Each row of a before or after table is a point. The points were changed in one or more steps. Then noise was added and the rows were shuffled. The steps act on columns, c1 being the first. What was done? A step turns or swaps two columns, mirrors them in a line or flattens them onto one, adds a multiple of one to another, or multiplies or shifts one. Angles are multiples of 10 degrees, from the lower column toward the higher: turns from -170 to 170, lines from 10 to 170 but not 90. Use the fewest steps. Two steps may share a column if one is a turn and the other turns, adds or multiplies; they go together, in the order done. Otherwise the lowest column goes first.

Before:
[[-13 -31]
 [ -8  55]
 [ 12  25]
 [-27  21]
 [ 22 -11]
 [ 13  -4]
 [-33  49]
 [-12  30]
 [ 18 -27]
 [ -2  39]
 [-23  41]
 [-15  18]
 [ 30 -38]]
After (13 x 2):
[[ 32 -28]
 [-11  28]
 [ 14   1]
 [-10 -36]
 [-22  32]
 [ 21  -4]
 [ -4  36]
 [ -8  51]
 [-30  16]
 [-14  16]
 [-31  41]
 [ 11  29]
 [ 17 -19]]
Steps: add 0.3 times c1 to c2

Before (9 x 4):
[[-23   5 -25 -38]
 [ 27  24   3 -19]
 [ -3  21  60 -29]
 [  5 -16   0 -45]
 [ 12  25 -27  -7]
 [ -3  22  -8  36]
 [ 19  15 -18 -19]
 [-40 -18  -7  -9]
 [-18  13  28 -11]]
After, 9 rows:
[[ 14   8 -32 -60]
 [ 18  37 -21 -13]
 [ -8 -28 -12 -32]
 [ -3 -34  11 -30]
 [ 31  -1  57 -46]
 [ 28   8  18 -18]
 [ 14 -15  -9  56]
 [-16   9   1 -71]
 [  0 -34 -21 -10]]
Steps: turn c1 and c3 by 20 degrees; turn c1 and c2 by -140 degrees; multiply c4 by 1.6

Before:
[[ 26   9 -19  38  -8   4 -59  20]
 [-18  -6   4 -30 -21  -1  10 -13]
 [ 37   4  25  29 -18 -15   5 -24]
 [-12  43  -7 -19 -25  31   6 -32]
 [-30 -46 -34  33  29 -40 -13 -34]
 [  5  -3 -32 -30  47  24   8 -48]
 [-34 -44  31   3  19 -22 -12 -30]
 [-30  26  43  13 -21 -26  -4  18]
 [ 14  44 -16 -25  41 -17 -12   8]
 [-17 -32  34 -13  33 -14   3  -6]
 [ -3 -20  -7  31  25 -33   7  22]
 [ 43  -7 -21 -26 -39 -53 -20  12]]
After (12 x 8):
[[ -1 -15  17  32  19 -33   1  24]
 [-30 -22   8  32  43 -41  -6 -34]
 [-34 -66  33   3 -16 -22  -5 -30]
 [ 26  23 -16  38  14   4 -24  19]
 [-18 -56  45 -11 -13 -13   2  -6]
 [  4  20  25 -31  52  24   5 -48]
 [ 37 -14  -4  28 -30 -13   1 -24]
 [-14  47 -25 -18  -7  31   3 -32]
 [ 15  54  27 -25  36 -17  -4   8]
 [-19  -7 -16 -30 -15  -2   4 -14]
 [ 43   9 -45 -27   0 -53  -8  13]
 [-31  -5   3  12 -47 -28   0  20]]
Steps: add -0.7 times c3 to c2; turn c3 and c5 by -60 degrees; multiply c7 by 0.4

Before:
[[ 16 -31   1 -38  13 -25   6   6   0]
 [ -4 -34 -59 -34 -27 -42  16  32  57]
 [ 17 -36  32  56 -12  17 -65  14  10]
 [ 25  60  39 -16  20  26 -26 -42   6]
 [ -5 -29 -32 -27  -8 -12  32  10  16]
 [ -6 -19   6  28  -7 -19 -19 -29  15]
 [ 11 -10   2   7 -22   5 -31  28 -28]
 [-25  16  -2   5   1 -13   8  12 -14]
 [ 48  39  -4  22  55  12  -4 -36  14]
 [ 31  75  42 -23  47 -12 -22 -28  -7]
 [-24 -11   0  13  23  28 -30  -6  17]
 [ 13 -12  11 -10  -8 -10  35  16  42]
 [-18  13  11  11  37  -7 -17  12  16]]
After (13 x 9):
[[-24   3  -7 -17  23   9 -29 -28  18]
 [ 25 -43  30  44  32 -24 -25 -43   6]
 [ 48 -45 -22   0  51 -25  -4 -29  14]
 [ -5  39 -27   9 -18   3  32  15  16]
 [ -4  47 -47  12 -46   6  16  53  57]
 [-25 -17  -3   4   1   3   7  16 -14]
 [ 11   5  10 -11 -20  26 -30  10 -27]
 [ 16  47  -3  17  13  -8   5  24   1]
 [ 30 -53  24  57  59 -31 -23  -3  -7]
 [-18 -17  -2  -3  38   6 -17  11  17]
 [ -7   3   8 -35  -5 -34 -18   3  15]
 [ 13  16  12   3  -4   9  35  17  42]
 [ 16   3  34 -67  -1  20 -65  -8  10]]
Steps: turn c2 and c4 by 150 degrees; turn c3 and c5 by 20 degrees; turn c6 and c8 by -60 degrees

Before (13 x 12):
[[-18  56  -8  23 -33  27 -14  10   1   6  -8 -26]
 [  6  -1 -41  -2 -21 -20 -34 -28   3   8  12  -8]
 [-13  35  32  12  13  -6 -16 -45 -12   8 -22  22]
 [-18   9 -32  15  42   1  -7   5 -23 -28  22 -14]
 [ 24 -20 -19  36   2  18 -12  -4 -14 -51 -10 -42]
 [ -2  22   3  -5   2  -6 -25  24  31 -30  54 -24]
 [ 19  40 -14  40  12   1  14  14 -16 -26  -9  26]
 [ 12  13  -3  -3 -44 -16  -3  14 -11  20  15 -34]
 [-12 -24  10 -24   8 -15  13   0   8  -7 -58   1]
 [ -2  29 -18  63  -9 -31 -28  -3   9  44  -2  -3]
 [ 32  20  -2 -37  35  47 -14  12  -2 -26  36 -15]
 [  0  14 -27  52 -29  -7  53   2   7  27  -7   3]
 [-40  -5  22  -7 -19   0 -30  20   9  14  10  13]]
After:
[[ -3   6  -4  -7  34  39 -14  12  32 -27  39 -16]
 [  9  28 -27 106 -11 -40 -27  -3  -3  44   8  -5]
 [-18  42 -21 101  10  -9  14  14  20 -26   7  24]
 [-14  39  50  65  14 -17 -17 -49 -13   5  -9  19]
 [  0  56 -14 107 -32  18 -12   9 -17   8  11 -25]
 [-12   8  -4  15 -42 -26  -2  12  14  19  17 -34]
 [  9  -8  37 -13 -21  -9 -28  20 -39  15  10  15]
 [-15 -16 -30   6   2   7 -11  -5  25 -52 -17 -43]
 [  3  -5 -64  -3 -19 -29 -34 -29   6   7  11  -8]
 [  8  16 -42  74 -30 -17  54   3   1  26  -3   2]
 [  8  -3  18 -59   8 -24  12   1 -12  -7 -62   3]
 [-23   0 -51  28  45 -11  -7   4 -20 -28  26 -14]
 [ 31   6   3  27   3 -15 -24  25  -2 -33  60 -25]]
Steps: swap c1 and c9; add 1.5 times c2 to c4; turn c2 and c11 by 20 degrees; multiply c3 by 1.6; shift c6 by -10

Before, 9 rows:
[[   7   25  -25   30   34  -23  -48   10  -12    8  -29   20   -8   18
    10   -6   47  -29]
 [ -13  -17    5  -11   -1   18    4  -13    5    1    0  -19    5  -10
    20   65   20    0]
 [   4   -3   -8    0   38    9   16    5   17   74  -24   -2   10   10
    21  -24  -48  -27]
 [ -14   39   -4   -4   31    2  -35  -38   28   25   70  -16  -26  -15
    24   76   47  -27]
 [   7   -8   -2  -10   25   -2   -8  -25   33  -18  -19   33  -46  -23
    15  -30   53  -36]
 [ -17   -9  -58  -17   35  -26   11    3 -108    9    3   26    9  -16
    11  -42   44  -19]
 [ -17   -7   -1    0  -17  -19  -31   -8   36   28  -17  -42   10   13
     9  -30  -11   44]
 [ -20   18   -1  -14  -24   10  -11   10   40  -17    8   -7   11   -1
     7    1   49   25]
 [ -11  -10   10   12   12  -25    9  -10   25   -2   -6   33   -8  -12
     6  -22  -20   21]]
After (9 x 18):
[[ -19   -9   -1  -10  -18   -3   18  -24   34   -6  -23   33   61  -20
    15  -49   36  -35]
 [   2  -18    5  -11   -1   29   -5  -14    5   14  -11  -19   18    1
    18   46   -8    1]
 [  13   -9  -59  -18  -36  -42    7    4 -109   13  -17   26   40    5
     9  -61  -17  -17]
 [   1   -8   10   12  -15  -40   -4  -10   25   10  -13   34  -20   -5
     4  -42   14   20]
 [ -14   18    1  -15   27   16   -3   10   40   23   -2   -8   47    7
     6  -20  -21   26]
 [  27   40   -4   -5   -9    3   46  -39   27    8  -13  -15   49   70
    22   57   15  -26]
 [   5   24  -24   30   -3  -37   57    9  -10   -9   18   21   48  -29
     9  -27    0  -29]
 [  29   -7    0    1   31  -30   18   -8   36   12   14  -42  -11  -16
    10  -49   -5   46]
 [  72   -2   -8   -2  -41   14    6    3   18  -18    9   -1  -48  -24
    21  -44   -2  -25]]
Steps: turn c1 and c10 by -100 degrees; turn c5 and c7 by 150 degrees; multiply c6 by 1.6; swap c11 and c14; turn c13 and c17 by -100 degrees; shift c16 by -20

Before (12 x 24):
[[-32 -19  43   0 -38  21  35 -31  25 -13  43  -1   0  29   6   5  13 -10
  -31 -31  -9 -41 -29   8]
 [ 22  -4 -16 -14   4   3  45  -7   5  43  33  24 -20  -3  34   7  -2 -32
   24 -27  10  22 -30  13]
 [-54  13   7  -9 -34  43 -32  29  33   9  17  -5 -26  35  -8 -14 -44 -37
    2  44  27 -37 -11  22]
 [ -9  34  -1  12 -29  14  -7  29 -31  -5  -9 -37 -48 -32 -35  26  -9 -22
   16   8  37 -40  19  -9]
 [-51   6   8 -12 -21 -13 -20 -29 -10   5 -19 -31 -26   4 -40  -2 -30   3
  -13 -10 -24  19  19  22]
 [ 21 -30  39   8  -9 -18  -8 -39 -41  32  15 -11 -21 -31 -22 -25  13 -19
   30  45  46 -53 -11  28]
 [-16   2  39 -18 -43 -24  -2 -20  22  10  28   7   6   0   9  18  -4  15
  -32 -26  23  19  43 -33]
 [ 17  33  15 -13  25   9  37 -45 -36 -27  31 -54  21  41 -14   0  10   0
   -1   5   2   7  18  27]
 [-24 -21 -14  -5  13  45  22   0 -13   2  26 -14 -44  -4   2 -38  17 -55
   42  43 -29 -47  -8 -34]
 [-29 -18 -17  -5   8  -3 -23 -26  26  23 -27 -24  22  -8   9 -40 -21 -39
   37 -29  -2 -13  34 -27]
 [-15  24  13  11 -33  -2  38  20  23 -12  28 -21 -28  37  26 -30  -3 -13
  -10   1   8  19   0 -27]
 [ 25 -12  22  29  20  -6   2   6 -25  11  25 -50  16 -23  -9  12 -48  -1
  -30 -18 -24   7  25  30]]
After (12 x 24):
[[-30 -30 -16  -5  11 -14  -7 -26  25  24  51 -26   8   2  10 -39 -34 -40
   37 -28  22   2  36 -25]
 [-31 -32  43  -2 -39 -40  22 -31  22 -12 -15   1 -40 -35   8   8  32 -12
  -28 -29  12  20 -25   8]
 [-14   2  36 -18 -41  20   0 -15  25   7   2   8 -26   4  12  16  -2  12
  -36 -29 -18 -19  44 -33]
 [-24 -34 -16  -5  12 -48  13   1 -13   4 -92 -11   3 -13   1 -39  25 -54
   40  43  40  47  -9 -36]
 [ 25 -48  40  12  -7 -57 -15 -39 -41  32 -47 -13  -2  44 -22 -26   8 -19
   29  43 -42 -18 -11  29]
 [-59  19   7  -8 -36 -39  -1  30  33   9 -53  -7   4 -34  -9 -12 -54 -39
    3  45 -14  42 -14  19]
 [ -9  56   0  17 -28 -44  -1  28 -35  -6 -86 -35  44  42 -34  25  -9 -24
   14   7 -16  12  21 -11]
 [ 24  -6 -13 -13   6  27  43  -5   6  38 -48  27 -19   9  34  10  23 -32
   24 -25 -24   3 -28  10]
 [-47  11  11 -12 -20  18   0 -29 -10   4 -45 -31  33 -21 -38  -2 -40  -2
  -12 -12  47 -10  18  20]
 [-14  42  14   9 -34  18  31  17  25 -14 -60 -21  -4 -34  26 -29  12 -14
   -9   6 -14   1  -2 -25]
 [ 17  54  11 -10  26   5  26 -47 -38 -26  28 -56 -38 -34 -14  -3  26  -3
   -1   5 -21  10  17  24]
 [ 27 -19  24  29  24   5  26   6 -24  11  20 -49 -33  18  -9  12 -39  -1
  -30 -17  19 -10  24  30]]
Steps: add 0.5 times c1 to c21; turn c14 and c21 by -160 degrees; multiply c2 by 1.6; swap c6 and c22; turn c7 and c17 by 30 degrees; multiply c13 by 2; turn c11 and c13 by -110 degrees
